Rows are points. Each copy is the shape, with its points in the same order, stretched, turned, moved and blurred by noise. Some copies are also mirrored. Which?
In the rows, zero is written as 128.

Shape:
[[166 130 168]
 [114  91 162]
 [110  65  64]
 [121 133 164]
 [125 127 166]
 [117 113 141]
 [108 118 153]
 [117 134 163]]
Copy 1, 8 rows:
[[164 157 102]
 [124 117  74]
 [138  32 112]
 [120 143  98]
 [126 148  89]
 [127 117  96]
 [117 124  93]
 [119 138 100]]
Copy 1 is: mirrored
Copy 2, 8 rows:
[[173 164 165]
 [136 118 176]
 [129  61  98]
 [125 155 167]
 [131 152 166]
 [128 126 150]
 [119 135 159]
 [123 154 165]]
Copy 2 is: only turned

Shape (7 x 4):
[[ 96 112 131 102]
 [131 163 106 105]
 [149 116 115  91]
 [ 86 158 170 109]
 [112 118 120 132]
 [139 156 150 211]
 [136 182 114 148]]
Copy 1, 7 rows:
[[ 90 133 112 114]
 [132  86 116 136]
 [138 120  93 110]
 [ 88 120 169 110]
 [112 133 110 146]
 [163 150 164 204]
 [148  90 140 173]]
Copy 1 is: mirrored
Copy 2:
[[ 92 113 111  90]
 [123 172 113  94]
 [145 127 114  78]
 [ 57 142 150  91]
 [109 118 108 114]
 [106 143 169 185]
 [121 181 132 128]]
Copy 2 is: only turned
Copy 3 (7 x 4):
[[ 93  86 145 109]
 [133 147 130 102]
 [151  97 132  98]
 [ 94 128 183 126]
 [105 101 127 134]
 [132 143 126 207]
 [138 164 125 139]]
Copy 3 is: only turned
Copy 4:
[[103 115 131 112]
 [156 142  97  89]
 [119 167 122 110]
 [146  74 154  98]
 [122 117 109 138]
 [198  95 106 190]
 [191 116  89 115]]
Copy 4 is: mirrored

Shape:
[[125 137 146 129 128 145 117 138]
 [171 145 108 118 130  82  84 165]
 [154 157  83 157  63 111 126  83]
 [ 94  92  76 151  97 114 148 145]
 [124 169 131 112 106  65 103 173]
 [110 130  99 159  77 160 150  99]
 [132 163  76 189  92 140 172 109]
 [130 113 180 132 152 133 146 112]
 [167 141 159  98 111 107 128 176]
 [128 135 133  85 159 139 152 126]
 [139 148 162 112 153 169 129 129]]
Copy 1:
[[139 125 128 144 115 114 116 159]
 [155 178  99 129 152 107 102 112]
 [174 150  66 172  66 120 147  82]
 [ 91 103  79 160 116 102 139  96]
 [114 202 126 127 126 102 124 118]
 [138  98  83 178  70 122 151 122]
 [144 120  75 203 101 125 182 117]
 [156 100 166 140 122  93 136 150]
 [144 160 142 107 139 142 125 129]
 [149 109 121 102 138  97 154 173]
 [157 114 143 126 128 118 131 190]]
Copy 1 is: mirrored
Copy 2, 11 rows:
[[111 124 160 121 125 145 114 124]
 [162 142 136 132 121  86  84 158]
 [138 119 117 222 137 141 136 127]
 [104 119  68 149  75 154 109 121]
 [107 135 148 134 102  66 109 169]
 [ 97 115 113 184 123 190 137 114]
 [109 168 106 198 112 180 156 111]
 [126 109 170  99 116 141 146  83]
 [147 122 160  97 115 109 134 176]
 [105 126 131  85 154 131 140 115]
 [112 132 178  94 156 156 129 116]]
Copy 2 is: mirrored
Copy 3, 11 rows:
[[121 133 133 125 135 139 119 116]
 [160 150  75 121 101  96  88 107]
 [186 104 148 178 134  96 100 172]
 [110  74  83 173 134 116 155 157]
 [120 170  94 128  85  76 121 141]
 [142  80 149 167 155 145 128 172]
 [175 112 127 183 175 127 163 180]
 [128 120 160 119 149 133 146  70]
 [148 149 110  99  77 131 135 109]
 [128 110 118  73 154 122 135 118]
 [132 137 141  93 153 162 122 100]]
Copy 3 is: mirrored
Copy 4, 11 rows:
[[127 145 147 151 138 159 108 136]
 [158 133 102 150 129 115  52 184]
 [117 161  98 146  42 104 119 135]
 [ 65 126  98 152 132 118 139 153]
 [126 173 146 139 136  96  66 199]
 [ 83 152 119 147  82 150 156 118]
 [102 184  79 176  78 138 165 133]
 [150 128 169 161 161 139 143 109]
 [162 133 156 128 139 142 107 197]
 [148 151 127 107 170 147 124 127]
 [156 155 152 138 152 184 117 117]]
Copy 4 is: only turned

Shape:
[[201 136 117 157 125 121  93 133 148]
 [145 145 184 172 196 106 160 141 128]
 [125 115 136 121 131 217 177  76 148]
 [121 147 131 124 157 197  52 130 142]
 [121 145 131 140 110 105  69 150 111]
 [117 116 128 168 150 127 160 158  71]
 [138 154 163 127 123 165 159 139 130]
 [126  76 115 118 117 113 155 152 148]
 [115 161 113 118 119 115 171 141 140]
 [122 141 139 126 151 137  81 160 150]
 [173 158 136 120 141 110 155 139  95]
 [127 153 123 128 117 124 154 170 143]]
Copy 1, 12 rows:
[[166 133  90 180 162 132 123 151 181]
 [121 143 177 133 202 156 200 141 130]
 [123 120 105 107  98 193 153  58  92]
 [108 145 118 137 113 207  80 116 184]
 [119 148 141 161  98 109 101 166 180]
 [ 83 132 145 151 138 139 154 179  93]
 [148 145 139 138 104 182 166 123 127]
 [132  70 129 119 108 108 142 158 124]
 [142 156 120  91 100 116 161 159 124]
 [123 129 141 131 124 162 114 154 183]
 [167 165 137 148 152 131 144 162 111]
 [139 138 121 118 105 140 160 177 145]]
Copy 1 is: only turned
Copy 2 (12 x 9):
[[203 145 122 143 139 153  85 154 129]
 [109 155 145 178 183 128 129 172 145]
 [148  96 153 112 184 144 142  68 160]
 [147 150 151  60 149 191  64 125 115]
 [131 136 126 123  84 137  70 152 124]
 [110 121 161 168 112 137 148 148 105]
 [142 149 155 116 137 126 150 134 160]
 [140  63 124 143 124 142 136 164 144]
 [123 127 106 139 116 138 160 129 157]
 [132 143 127 101 130 166  83 167 130]
 [152 154 117 145 138 107 152 139 117]
 [135 137 117 126 112 151 155 157 157]]
Copy 2 is: only turned
Copy 3, 12 rows:
[[184 106  87 155 130 154  95 162 127]
 [170 151 151 194 152 115 175 132 175]
 [151  76 172 176  93 136 153  64  87]
 [103 115 151 162 169 192 129 141  78]
 [137 129 148 146 145 139  84 188 123]
 [130 143 138 172 121  72 165 152 117]
 [176 117 173 164  96 145 152 138 130]
 [131  72 117 136  98  97 126 141 157]
 [147 146 152 135  81 126 126 122 150]
 [119 122 139 156 147 170 127 158 133]
 [195 144 139 125 117 120 152 142 136]
 [141 132 139 144  80 134 135 156 153]]
Copy 3 is: only turned
Copy 4 (12 x 9):
[[170 115 103 112 119 119  62 121 116]
 [129 146 168 215 161 111 107 130  87]
 [181 105 166 151 129 175 192  49  90]
 [121 123 117  98 200 181  92 101  76]
 [ 82 141 111 100 131 125  80 128 101]
 [102 185 107 186 129 107 147 104  82]
 [149 153 160 168 108 171 125  97  81]
 [151 138 122 144 103 140 170 159 145]
 [133 182 168 131 109 145 139 106 137]
 [115 138 132 120 173 161  90 147 108]
 [152 186 153 141 103 119 112 121  78]
 [137 183 146 148 109 160 118 121 130]]
Copy 4 is: only turned
